Rows are points. To make a cloud, some directions were put in groups of two or more. Within a group, all points are equally far from the middle, so they leave a hole (a ring in 2 directions, a hollow ball in 3). The other directions are filled evenly. Then the cloud was stretched, turned, moved and blurred a little. How many holes are there, and how many directions does each take, smallest first?

Cloud (14 x 2):
[[ 62  29]
 [-15 -25]
 [ 55  36]
 [-48   1]
 [ 10 -31]
 [  6  37]
 [ 40 -52]
 [-24  39]
 [-26  49]
 [-20  52]
 [ 42  -5]
 [-15   2]
 [ 29  -8]
 [ 56  -7]]
Holes: 0

Cloud:
[[ -2 -11  28]
 [-28 -10 -62]
 [-38  13 -14]
 [  6  16  -9]
 [-29   6 -53]
 [ 76  67 -41]
 [ 39  11 -14]
 [ 31 -49 -61]
 [ 25 -70 -34]
 [ 12  34 -13]
 [-33 -23   0]
 [-24  -4 -67]
 [ 49  11  13]
 [ -5   0 -48]
 [-44 -14 -42]
 [ 36 -68 -24]
 [ 27  32 -19]
 [-51 -44 -26]
 [-23 -26  14]
 [ 35 -30  24]
 [ 45   3 -24]
 [ 27 -23  24]]
Holes: 0

Cloud:
[[ 55   0  16 -14]
 [ 10  32  11  62]
 [ 38 -44  -6  -9]
 [ 27  59 -32  20]
 [ -4  30  60   2]
 [-21 -18 -55  39]
 [  2   2  60   9]
 [-52  -8   5 -51]
 [-39 -24 -15  48]
 [-23  -4 -19 -65]
 [-16  -9 -69  17]
 [-32  64  25  13]
 [  3  12  21  64]
 [  5  23  19  64]
 [-43  10 -54  26]
 [ -2  43  44 -40]
 [ 31  -2  47 -18]
 [  5  15  61  -3]
 [-26 -34  37  20]
 [-31 -43  19 -25]
 [-70  14   8 -28]
 [-53 -10 -30  34]
 [ 34 -13 -25  62]
 [ -6  31  59   7]
 [-10  46  48 -32]
 [-25  -4 -17 -65]
 [-10 -43  37  -7]]
Holes: 2 (2, 2)

Cloud, 48 rows:
[[-58 -43  15  68 -17 -28]
 [ 46 -44  -4 -45 -44   6]
 [ 36 -36  48  10 -18  -7]
 [ -8 -40   9 -39  58 -22]
 [ 46 -55   5 -11 -59 -25]
 [ 49 -47  34 -20 -36 -24]
 [ 46 -30 -29  -9  24  -3]
 [ 52 -40  27 -22 -28  25]
 [ 45 -13 -30 -45 -30  21]
 [ 50 -13 -13 -54 -54 -30]
 [ 33 -65 -26  -6  16 -21]
 [-61 -73  49  38  12  -3]
 [ 40 -28  30 -12 -27  27]
 [-30   6 -34  -5 -35  13]
 [ 18 -17 -53 -29 -55   2]
 [-21   1  13 -30  58  22]
 [ 22 -64 -28  -4   8 -38]
 [-14 -24  56  12 -27 -63]
 [ 13 -41 -45 -50 -16  24]
 [-13 -28 -35  36  28  34]
 [-47 -80 -23  22  33  12]
 [-42 -25   5 -17  -5  49]
 [-31 -29  15  51  34   3]
 [-45   6 -37  27  14  -6]
 [-50  13  -7 -19  24 -11]
 [ -6  -6  -1 -70 -23 -56]
 [-63 -35 -37   9  18 -26]
 [ 53 -16   5 -30 -50  -6]
 [ 28 -50  -6 -20  33 -30]
 [-23 -60  -8  35 -63  -6]
 [-46 -24  13 -35  62  -2]
 [  3 -16  17  29 -49   7]
 [-35 -36 -51  64 -14 -16]
 [ 26 -27 -63 -35 -10  14]
 [ -3 -30 -18  30 -78  -6]
 [-22  20  19 -29  -3   3]
 [ -5 -48 -37  40  24  38]
 [  0  11  40 -29 -27 -29]
 [ -7  10  16 -62  20 -23]
 [-57 -42  -8  73 -11 -26]
 [  9 -51  37 -21 -42 -63]
 [ -6 -29 -51 -52 -14 -33]
 [ 41  -3  26 -49 -31 -22]
 [ 18 -13   2 -77  24 -19]
 [ 18 -60 -37 -44  30   4]
 [-43 -71  47  18   4 -44]
 [ 23 -52 -10 -23 -41  38]
 [-16   0   2 -12  54  29]]
Holes: 2 (2, 3)

Cloud (80 x 8):
[[ 46 -25  44 -39   2  40   4 -28]
 [-26 -12 -46 -19  42 -58  16 -67]
 [-11  -8  -3 -71  -8  -7  29  27]
 [-12  61  28 -36 -32  31 -10  24]
 [ 38  -4 -32 -30  42 -16   2 -29]
 [ 47  -1   6 -28  43   7  24 -35]
 [-50  -1 -48  17  77 -37 -42   9]
 [ -7 -31  -7 -42 -20  43  23 -33]
 [  3 -60  42 -22 -18 -22 -16 -15]
 [ 35 -34 -23  31  28  14  18 -32]
 [ 35 -13  17 -58 -23  41 -47   4]
 [ 28  26 -17 -52 -41 -17 -28  12]
 [ -4   3  14  29  52  26  -3 -31]
 [ 19  -8 -28 -36 -13   5  57 -19]
 [  4  29  45 -86   1  17 -31 -49]
 [-16  -3  46 -40  46  -7  13  25]
 [ 16 -16  33 -53   4   2  45  37]
 [  6  29  16  -6   9   4 -10 -50]
 [ 11   8  32 -15 -24 -22 -44 -28]
 [ 34  26  76 -10 -14  28   4  24]
 [-44  46  41 -63  11  -1 -25  23]
 [-27  35 -22 -14  26  -1 -69 -17]
 [ 13 -31  76 -28  -5  19 -25 -18]
 [ 26  25  -5 -33  83 -13 -63 -24]
 [ 20  28  12   7 -18  11 -69 -38]
 [-12  -2  62 -56 -10 -47  49  19]
 [ 42 -27  12 -27  29 -19  44 -37]
 [-18 -33  -3 -56 -37  28 -46   1]
 [-20   5 -42  -1 -10 -78 -79 -17]
 [-46  54  18 -66   6 -23 -18 -37]
 [-59  -6 -75  46  83 -44  14  -1]
 [-33  35  -2 -86  51 -15  27 -51]
 [ 19  46  66 -14 -17  29  28  34]
 [ 39  60  43   2 -48   6  14 -10]
 [ 37  30   2 -36 -69 -10  19 -26]
 [-34  39  -1 -18  39 -11  18 -38]
 [-42 -28 -57 -26  32 -48 -39 -91]
 [  1  22  -4 -55  70  43 -38  19]
 [ -8  27   2  16  33  13 -59 -19]
 [-58  29 -32 -42  23  17 -12 -64]
 [-15  40 -33  -8  -5  20 -11 -27]
 [-13 -14 -15  34  21  -5 -14  -5]
 [ 11  15  -4 -25  29 -68 -54 -23]
 [  6  25 -22  43  82  10 -12   0]
 [ -7 -22 -41   1   9  27  39 -40]
 [ 15   8  14 -35  22  65 -66 -11]
 [ 15  -4   3 -28  27  38 -17 -58]
 [-20  13 -25  27  54 -46 -20 -31]
 [ -8  78  21 -50 -23 -26 -52  -1]
 [-36 -46  -1 -52 -11  53  23 -45]
 [  1 -16  -8 -47  27  -5  66 -41]
 [-20  33  33 -28 -11 -24 -44  -2]
 [ 62  30  20 -16  21  25  11   5]
 [ 45 -19  16 -34  18  21   0  45]
 [ 47  69  16 -60 -42  39 -25  -9]
 [ 16 -19 -24 -35   2  64  50  11]
 [  7 -42 -66   8  26 -16 -26 -54]
 [ 68 -39   6 -32  -5  29 -19 -12]
 [ 53  -3  35 -11  67  14 -39  -5]
 [ 32 -13  59 -48 -18  71 -16 -11]
 [ 51 -46 -40 -14  -7  29   3 -62]
 [-18 -30  10 -30 -60  74 -21   8]
 [ -6 -38  59 -13  24  30  13 -37]
 [ -1  49  20 -71   2   1   6   0]
 [-18 -14  64 -58 -14  64  -5 -21]
 [-19  -1 -20 -15  56 -16 -50 -21]
 [-20 -31  24 -78 -21  52  25 -16]
 [-32 -64 -20  -9   7  44  40  -1]
 [ 13   2 -40 -21  22 -22  53 -35]
 [-41  -9  -5  11 -17 -28 -54  -9]
 [  4  21 -28 -38  59  -9 -35  18]
 [-21 -45 -45 -50  41  -2 -45 -20]
 [-67 -18 -10 -20  -4 -37  23 -37]
 [ 61 -49 -37 -27  22  48  11  20]
 [-31 -18 -32  10  33 -73 -17 -50]
 [-43  58  -5 -37 -10  16 -30  12]
 [ 12  -9  38   1   9  85 -74  10]
 [-21 -32 -17 -34  88  -7 -12   4]
 [ 11 -22  31   8  39  71  11 -13]
 [-23  -7  46 -51  36  29 -18   2]]
Holes: 0
